Rows are points. To make a cloud, some directions were put in groups of two or more. Within a group, all points are equally far from the middle, so they leave a hole (a ring in 2 directions, a hollow ball in 3). The other directions are filled evenly. Then the cloud was stretched, turned, moved and blurred a little. How many holes are there, and how many directions does each take, smallest first?
In the rows, 128 means zero.

Cloud, 14 rows:
[[177 178]
 [139  88]
 [151 195]
 [150 195]
 [190 152]
 [190 148]
 [ 80 142]
 [144 196]
 [190 152]
 [ 82 154]
 [101  99]
 [168 187]
 [ 89 112]
 [159  93]]
Holes: 1 (2)

Cloud (13 x 2):
[[138 149]
 [133 128]
 [134 156]
 [163 179]
 [221 136]
 [217 144]
 [188 123]
 [145  70]
 [160 154]
 [168 102]
 [173  97]
 [213 121]
 [132 186]]
Holes: 0

Cloud:
[[114 190 154]
 [143 173 176]
 [ 60 126 153]
 [171 137 181]
 [133 191  96]
 [135 148 192]
 [202 109 139]
 [203 116  81]
 [133 174 179]
 [184 132  59]
 [162 150  55]
 [ 85  85 115]
 [ 80 106 176]
 [160  73 146]
 [ 62 132 157]
 [100 101 185]
 [202 111  80]
 [157  74 152]
 [141  82  76]
 [207 126 134]
 [128 165 186]]
Holes: 1 (3)

Cloud (20 x 3):
[[149  90 103]
 [ 85 176 120]
 [ 50  74 109]
 [ 75 120 201]
 [108 166 153]
 [123  56 143]
 [180  71  97]
 [167  37 130]
 [ 78 110  50]
 [ 97  58 137]
 [ 58 155 143]
 [114  79 188]
 [ 56 158  84]
 [149 191 131]
 [104 141 141]
 [ 41 111 173]
 [111 121 177]
 [157 147 116]
 [ 88 118 138]
 [115 141  72]]
Holes: 0

Cloud, 26 rows:
[[ 46 154 100 209]
 [ 58 154 178 133]
 [ 94 102 113 103]
 [ 82 110  77  95]
 [129 175 119  44]
 [110 184 171 144]
 [117  67 134 116]
 [ 81  77  99  90]
 [ 80  55 146  92]
 [147 102  84 160]
 [136 114 131 188]
 [109 184  52 135]
 [195 106 112 147]
 [153 130 119 171]
 [ 90  58 163 151]
 [143 118 134 168]
 [ 92  50 133  95]
 [146 132 166 163]
 [153  35 111  42]
 [103 222 115 139]
 [133 197  66 162]
 [140 127 141  60]
 [182 163 132 175]
 [ 34 148 122 155]
 [135 168 110  64]
 [ 33 130 105 157]]
Holes: 0

Cloud:
[[150  70 106 172]
 [115  96 109 199]
 [167 141  84  73]
 [129  87 127 193]
 [145  58 140 100]
 [185 168 127  76]
 [203 141  90  97]
 [210 145 161 121]
 [153 117 167 192]
 [100  96 163  93]
 [120 214 163 186]
 [ 74 145 165 186]
 [145 184 111  79]
 [122 127  75 191]
 [ 61 112 148 123]
 [128 159  72 190]
 [200 148  98  90]
 [ 63 129 164 133]
 [ 63 123 141 188]
 [ 76 116 115 195]
 [143  80 134 185]
 [ 57 124 133 179]
 [ 64 103 117 112]
 [197 124  79 105]
 [210 156 114  99]
 [101 112  94 198]
 [129 225 136 182]
 [ 88 182  78 159]
 [157 111  72 176]]
Holes: 2 (2, 2)

Cloud, 52 rows:
[[ 65  76 125 183 111 166]
 [134 123 111 179 202  66]
 [130  50 132 134 136 103]
 [ 81  81 164 181 176 143]
 [147 127 125 211  49 174]
 [162 173  77 185 112 140]
 [ 51 167 105 158 110 119]
 [115 123 158 234  63  82]
 [ 88 112  60 125  80 150]
 [134  82  89 162  47 160]
 [ 70 136 149 209 184 144]
 [127  69 100 212  98 107]
 [102 143 130 128  65 207]
 [ 66  94 177 183 149 141]
 [148 118  69 128 114 101]
 [167 157  73 159 122 120]
 [116 120  74 219 133 117]
 [120 149 190 135 119 106]
 [159 111 123 168  44 138]
 [108 134 166 124  98 201]
 [124 189 132 178  98  58]
 [132 167 138 238  78 173]
 [ 98 100 116  90 180 128]
 [ 74 156 179 128 141 113]
 [154 130 107 146  48 130]
 [170 130  80 191 153 113]
 [159  73 117 199 156 104]
 [109 198 150 224 124 178]
 [ 78 109 112  94 174 141]
 [120 122 212 197 138 101]
 [ 83 144 187 195  93 178]
 [160  85 101 200  79 151]
 [ 66  97 171 191 152 146]
 [ 93  73 157 174 188 144]
 [125 189 148 183 167 199]
 [148 140  64 137  85 129]
 [ 82 125 197 204 166 133]
 [125 178 190 207 199 103]
 [ 82  83 115  93 137 172]
 [132 119 127 213 188  59]
 [ 98 159 136 180  24 136]
 [ 74  67 125 121 127 176]
 [ 74 114  66 123  95 152]
 [ 62 183 138 153  78 143]
 [ 96  84 145 178 196 157]
 [107  81 126 154 100  56]
 [ 82 100 106  89 150 166]
 [174  93 151 177 172 150]
 [119 204 158 168 177 176]
 [138 136 155 206  38 111]
 [ 73 160 154 134 185  95]
 [120 168 178 122 135 123]]
Holes: 3 (2, 2, 2)
